Every row gives one point. The last column is the point's height on a tilted bowl or saddle (a function of degree 2), plus a little noise. Count its main directions that bend up, bend down and stay straight.

Points (10 x 3):
[[ 18   9  13]
 [ -3  16  14]
 [ 19  10  12]
 [-27  -3   4]
 [ 23  31  -7]
 [ 24 -10   8]
 [ 25 -60 -60]
 [ 22  19   5]
 [-19 -35 -17]
 [  6  -2  18]]
Directions: 0 up, 2 down, 0 straight

Points (10 x 3):
[[ 29 -16 -57]
 [ 25 -15 -55]
 [ 12 -35 -59]
 [ -2  57  -7]
 [-10  57 -10]
 [ -6  30 -28]
 [-60  41  15]
 [-13 -32 -35]
 [-36  49 -11]
 [-32  11 -14]]
Directions: 1 up, 0 down, 1 straight

Points (17 x 4):
[[-17  -6  -6  17]
 [  4 -25  20  21]
 [-17   5   4  11]
 [-23  22   7  10]
 [-13   0   1  10]
 [ -4 -26   4  18]
 [ -8   2  -4  10]
 [-48  14   9  32]
 [  9 -14  15  14]
 [ -2  10  -9  13]
 [  2  -1 -60  49]
 [ 16 -22  -3  14]
 [-10 -13  -8  15]
 [-32  34 -34  60]
 [  5  12  20   9]
 [  8  11 -16  19]
 [ 15  12  -2  17]]
Directions: 2 up, 0 down, 1 straight

Points (17 x 4):
[[-45  18  11  29]
 [ -2   7   2  18]
 [ 14   0  15  15]
 [-19  21  22  -7]
 [ 19  41  -4  -6]
 [ 17  56  -3 -27]
 [  6   1   8  15]
 [ 34  -8 -40 -28]
 [ 20  -3  11  17]
 [ 60  -4   7  53]
 [ -7   9 -24  29]
 [ 40  -9  -1  14]
 [  1  27  -3   2]
 [-12 -11 -40  60]
 [ 32 -12   4  12]
 [ 18 -21 -24  -1]
 [ 29  25  52  44]]
Directions: 1 up, 2 down, 0 straight

Points (18 x 4):
[[ -6 -24  -2 -37]
 [ 27   6  18 -26]
 [  4  14 -29 -21]
 [ 22  16 -32 -28]
 [ 11  42   3 -37]
 [ 12  60  16 -51]
 [  3  -7  26 -31]
 [  2  54  51 -59]
 [ 31  17 -34 -31]
 [ 41  27   6 -34]
 [-25  -6 -56  -3]
 [-36  19   4 -37]
 [-16 -26 -21 -33]
 [-17  16  18 -38]
 [ 21  55 -39 -31]
 [ 40  51 -16 -45]
 [-17  49  -7 -32]
 [ 15  10 -16 -27]]
Directions: 1 up, 2 down, 0 straight

Points (21 x 5):
[[ 33  -5  -6  11  -4]
 [-27  16  22  -5 -20]
 [  6  25   1 -39 -21]
 [-23  -1  45 -14 -35]
 [ 26  13  15  -9   1]
 [  1 -21  -1  17  -6]
 [-13 -38   9   7 -27]
 [-60 -30  -7  12 -60]
 [ 10  16  20  18  -8]
 [ -3 -17 -16   6   1]
 [ 12 -10  33   3 -12]
 [  0  12   2  23  -7]
 [ 11  14  -4  32 -12]
 [  6  26  33  18 -24]
 [-16  -2   6  -4   1]
 [ -3 -20   0 -12  -1]
 [ 47 -21  -4 -16 -25]
 [-14   8  -1  12  -2]
 [  3  -4  18   6   0]
 [-16  18  36   9 -25]
 [ 24  21  -1   8   0]]
Directions: 0 up, 4 down, 0 straight

Points (26 x 5):
[[-16 -11 -10 -42  -8]
 [  6 -20 -16   2  -1]
 [-24 -24   9   1   1]
 [ 32 -17  27 -15 -23]
 [  6  38  14  11 -10]
 [ 21  39  23  15 -19]
 [-11   3  36 -15  -8]
 [ 18   7   2  -7  -3]
 [ 21 -14 -52 -52 -40]
 [ 11   8 -17  21   0]
 [  7   4 -31  25  -2]
 [  2  26 -18  36  -6]
 [  6  16  -7  -1   1]
 [  3 -14  15 -14  -3]
 [-27 -58  -6 -19 -20]
 [ -2  -8  33 -13  -8]
 [ -6  -9 -16  20   4]
 [ -4  13  39 -25 -14]
 [ 33  43   8 -23 -26]
 [  9  -7  14 -27  -7]
 [ 26  60  48 -45 -60]
 [ 27  -7 -32 -16 -13]
 [ 33  -8 -14 -15 -13]
 [ 20  14  24   5 -10]
 [  2  11 -26  -5   1]
 [-23  25   1 -32  -7]]
Directions: 0 up, 4 down, 0 straight

Points (46 x 7):
[[-43  21  37  19  34 -30  33]
 [-12  -6   3   6 -10  -5   2]
 [ 18 -19 -44  11  -7  -5 -52]
 [  5 -14   3 -14  -8  44 -34]
 [ 23   4 -14  14 -25  10 -25]
 [-16 -18 -26  19 -26   9 -14]
 [-26   2 -24 -25   6  12 -19]
 [-10  16 -19  27 -27 -34 -44]
 [-22   4   5  14   3  11  13]
 [ 13  -4   9   5 -14  19 -10]
 [-17  24 -13  19  22 -19  21]
 [-22 -31  30  18  -5  -7   0]
 [ -1  13  31  -9  24 -21   0]
 [-13  13   7  57  -2  10 -11]
 [  0 -28  16  17 -30 -11 -12]
 [ 18  25  -6 -17  10  16 -13]
 [ 11 -10 -16  -6  -9   4 -15]
 [  3 -18  22  -8  13  11 -16]
 [-37  -2  22  -5 -33 -21 -10]
 [ 15  -8 -25 -40 -20 -35 -59]
 [-25 -16 -14 -11  13  22 -18]
 [ -6 -32  -4 -19 -33   0 -18]
 [-20 -31  28  10  21 -40 -33]
 [ 44 -11  -7  32  -7   3 -47]
 [-14   5 -37 -44 -30  14 -46]
 [ -7 -11 -29  28  21  -5 -14]
 [ -9   3  -9  30  18  -2   8]
 [ 16  14   5   8   7   6  -4]
 [-21 -13 -15 -11  36  17 -15]
 [-43  10 -10  -2  -4  -2   5]
 [ 11 -18  18  25  15 -31 -26]
 [-26 -23   3  -6 -11  18  -2]
 [  5 -16  -1 -12   0 -26 -26]
 [ 34  12   4 -12   5 -23 -17]
 [ 19  42  27 -37   4   4 -44]
 [-15 -38   5 -24  17  -8 -47]
 [-22 -18  -9 -14  -8   4 -10]
 [ 20   3  -3 -14  -4 -24 -19]
 [ 44  10   4  -5  13 -20 -16]
 [-11  -9 -60  -2  -8  29 -60]
 [  1 -13  -6  14 -26   9  -5]
 [ -6  -5 -37   4  23  26 -27]
 [ 13   3   3  17  -9  -8 -11]
 [-37 -11  20  -7 -11   2   5]
 [ 15  14   3 -15   8   5  -6]
 [ 27  15  22   5   3   0 -15]]
Directions: 1 up, 4 down, 1 straight

Points (47 x 7):
[[ 28   9   1  -8  11 -22  20]
 [ -5  18   2 -12  10  34  -6]
 [  0 -20  22   6   6  22  -8]
 [ 13  18  -1  40  15   1  -6]
 [ -6 -17  13  -4 -34  11  13]
 [-32 -12  31   7  -2 -24 -10]
 [ -6  19  11  -6  -6  -8  22]
 [ -5  -1  -1  18  11  -6   3]
 [-26   9 -16  -2  24 -10   0]
 [  2  12   5 -12   1  -4  11]
 [-16  -8  -6 -26  -5   5  -4]
 [-14 -12 -15  15   3 -12   1]
 [ 19  -7   4   7  -5  -5   6]
 [ -1  23  41 -16  -1  -3   5]
 [-26   8  30  -6  26  22 -13]
 [ -7 -26 -60 -11   8 -12 -60]
 [-23 -12   1   8  -5 -12   8]
 [-18  13 -48   8  13   7 -15]
 [ 10  29  19  12 -21  20   8]
 [-12  25  -9  23   5  24   9]
 [  2 -11 -15  -6  11  11  -4]
 [ 23  11 -13 -12   2  -9  12]
 [  1 -11 -13  -3 -21  10  10]
 [ -6  13  33   6   1   2   2]
 [  5  26   7  16  -5   2  15]
 [ 21 -20  28   4  11  31 -11]
 [ 20 -11  12  -2  41  11 -13]
 [  6  -4  27   1  30  -5 -20]
 [ 21   8  15 -27  14 -15   4]
 [ -4  22  -6 -14   3 -15  15]
 [  8   1  -4 -14  12  -2  -3]
 [  2 -26  28   2  13  -9 -31]
 [ 20 -35  13  -7   1  -9 -17]
 [ 41  15  16  10  10  22   5]
 [  0 -21   9  32 -20  -1  -9]
 [-25  -2  25  10  -6 -29   5]
 [ -8  -8  26  -6  -9  -6  -3]
 [  4  35 -24 -21  -6  36 -20]
 [ 15 -19   7  16  17  16  -3]
 [  6  23  16  16 -17 -27  29]
 [ 11  -9 -14 -27   3 -26 -17]
 [-12 -12  42  -2   2  10 -23]
 [ -7  14 -14  38  10  53  -8]
 [ 20   7 -32  -6 -22 -27   3]
 [ -1  26   4  -8 -15 -17  34]
 [  8   0 -13  -3  -9  10   8]
 [  7  16  10  23  11   3   3]]
Directions: 2 up, 3 down, 1 straight

Points (49 x 7):
[[  3 -27  -3 -45 -16   2 -18]
 [-48  -7  10  -7  18 -19 -44]
 [-22  54  36  21  -5  23 -57]
 [-30 -38  15  -1 -29 -17 -39]
 [-12  33  28 -38   2   2 -35]
 [  1  16  20  15 -11 -31 -15]
 [ -3 -21  19  -8   4  -6 -12]
 [ 11   8  21  -9   0  -2  -6]
 [ 18  28   2 -36  -6  19 -22]
 [ 26  16  12 -42 -11  -3 -14]
 [ -1 -17   5 -27  34 -20 -33]
 [ 15  -1  29 -17  -8  28 -20]
 [ 11 -43   3 -29 -19 -18 -21]
 [ 35 -41   5 -23  10  -4 -34]
 [  3  21 -18  -8  -1 -20  -3]
 [-25  42  -3  24  -5  -5 -34]
 [  8 -24   6   0  30 -39 -32]
 [-10 -32   6  21   4 -25 -27]
 [ 10  -4  -3 -19   9   0  -4]
 [ -7   2   6  -6  25   6 -19]
 [-20   5 -12  13  11   8 -18]
 [ 35   3 -31 -10   7  -4 -12]
 [-14 -15  41  10 -11 -10 -26]
 [ 13 -17  34  10  21  -2 -30]
 [ 28 -31 -23  11   6  20 -37]
 [-15 -33 -31  32  32   2 -60]
 [ -1   7  21 -23 -12   8  -9]
 [  7  -9   9 -31  -1  17 -14]
 [-27 -46  28 -17 -21  -1 -48]
 [ 11  -7 -12  12  -5  19 -13]
 [  3 -20  14 -12  34 -15 -32]
 [ 11 -17 -10  22  -2   5 -14]
 [-13 -13 -32 -22  15  16 -32]
 [  3  17   0   0  15  20 -14]
 [ -9   6   9  -1 -36  10 -15]
 [ 44   3 -13   0  -5  45 -45]
 [-28  26 -20  49  -1 -34 -52]
 [ 16  -5   0   9  -8 -11   0]
 [-38  -5  -1  -4   7  26 -35]
 [ 17  29  49 -12  -7  17 -36]
 [ 47   2  -6  46  30 -15 -52]
 [-29   2 -60   1  16 -32 -48]
 [ -1 -42 -21  22  -8  -8 -35]
 [  4  18  16   9   2   0  -8]
 [-26 -23  16   3   0 -11 -23]
 [-22 -10 -12 -49  10 -32 -29]
 [ 30  -9 -15 -24 -29 -29  -2]
 [ -2  -7  -5  43  12  -1 -26]
 [ 34  -8 -28  29   0  22 -37]]
Directions: 0 up, 6 down, 0 straight

Points (74 x 9):
[[ 22 -34  31 -18   0 -11   1   0   2]
 [  4  35  -1 -19 -20  60   2   1  48]
 [-18  21  21  21  -1 -21 -22   2   4]
 [-11  17 -14  12  -4   6   5   2  12]
 [  3  15 -18   7   8 -22  -3 -24   8]
 [-12  -8   7  -6  -4  -8  17  -4   5]
 [-34  -4   0 -10  17  -7  43   2  31]
 [  9 -14  15  16  27  -9  -6   1  -4]
 [-10   9 -13 -14 -10  14 -10  13  15]
 [-21 -59 -20 -38 -10 -17  42 -11  60]
 [-13   4 -16  14  34   7  12 -36  22]
 [ -6 -10 -29  30   8  24  27  29  38]
 [ -2  -2  -4  11  17  10   7 -19   4]
 [ -7 -35  -2  -4   0  -4   3  18   2]
 [ -6  -5   2  10  -5  25  -8  17   1]
 [ 19 -24  -9  -6  -5  -2  19   8   3]
 [ -7 -19  -4  -1   5   5  -4   6  -1]
 [-40 -15 -21 -27 -28  -2  26  13  42]
 [ -6  17   7  -2  19  25 -39   4  12]
 [ 20 -38 -15   3   1 -12  10  -1  -3]
 [ 21 -23   7   7  -7   5   7   7  -7]
 [ 21  -4  26 -17  13 -17  29  30  24]
 [ 10   6  10 -18   0 -11   1  25   9]
 [ -5  -4  13  38   9 -18 -17  -8   0]
 [  7  -4  -3  -3  -6 -20  31 -15  11]
 [ -2  28 -19  -1  10  -9 -11 -29  19]
 [ -9 -12   3   0 -12  13   4   7   0]
 [ 12  11 -10   6 -11  -3  29 -13  13]
 [  3  23   4  11 -11  14  16 -15  10]
 [  9  10   7 -35 -13  32  -2   4  25]
 [ 14 -38  -7   4   9 -21   4  41   9]
 [ -3 -37 -16  -2  12 -11  16 -20   8]
 [-21  -7 -26  12  10 -14   9 -24  14]
 [-13  25  24  27  -4  -4   7 -10  10]
 [ 30 -13   0   7 -24  34  20  13  11]
 [-22  -2 -37   5  -2 -24  27  15  32]
 [-10 -28 -43 -21  10 -26   0  -1  20]
 [-30   4 -32  36 -17  21  -2   4  26]
 [ -1  -1 -14  12   5 -31 -28 -11   0]
 [-17 -16  10   0  10 -11  -3  12  -3]
 [  2  13  -4 -11  12   4  12   9  13]
 [  0 -15  36  16 -28   3  24  -2   7]
 [  7   0  14   5   8 -10  -8  23  -1]
 [ 15  22 -22   6  27   3  10 -19  21]
 [ 20  32  14   2 -13  26   7  23  21]
 [-10  21 -18  20 -12   5  -3   7  13]
 [ 16  -6   9   7 -38 -22 -14  -2 -10]
 [ 18   5   1   9   2  14  -1   9   0]
 [  5 -24   0  18   1  30 -23  -8   1]
 [ 33  -3   3 -12   1   4   5  34  15]
 [-22   1  -1   3  -6  37  16 -37  31]
 [-24  36   7  24 -15   2  17 -22  24]
 [  8   9  19  -8 -27  46 -18 -21   7]
 [-20  14   9   4 -15  -5   7 -16   7]
 [  2  19   6  16  -6   9  14  11   9]
 [-20  -7  21  20  -7 -12  22   4  12]
 [  1 -19 -10   9  -2  -8  -6  -2  -6]
 [-26  -8 -22 -14  -7  17  -4   9  20]
 [ 17  33  -5   4  14 -26  -8 -17  14]
 [-15   1  -5 -14 -14  -6 -11  16   6]
 [  5  -7   3   1   1 -17 -19  42   7]
 [-25  24 -26  -6   3 -24  17  -9  31]
 [  2 -19  16   8  -2  21  -5  31   1]
 [  8  12   9 -12   1 -16 -11 -29   4]
 [-37  37   2   2 -16  20 -17 -15  17]
 [  9  21   9 -38  27 -23 -21  15  23]
 [  5 -30  15  22  18   4  12  -3   2]
 [ 23  -3   4  23  11  -2 -18 -29  -7]
 [-11  23   6   8  19   3   7  27  19]
 [  2  -1   4  -8  28 -14  14  -5   5]
 [  8 -10  -6 -13 -10  -4  12   7   5]
 [ 16   1 -16  -1 -16 -10  19 -15   6]
 [-15  11  17  17 -21  10 -12 -10  -6]
 [-12 -22  -7   7 -19  12 -12  10   0]]
Directions: 6 up, 0 down, 2 straight
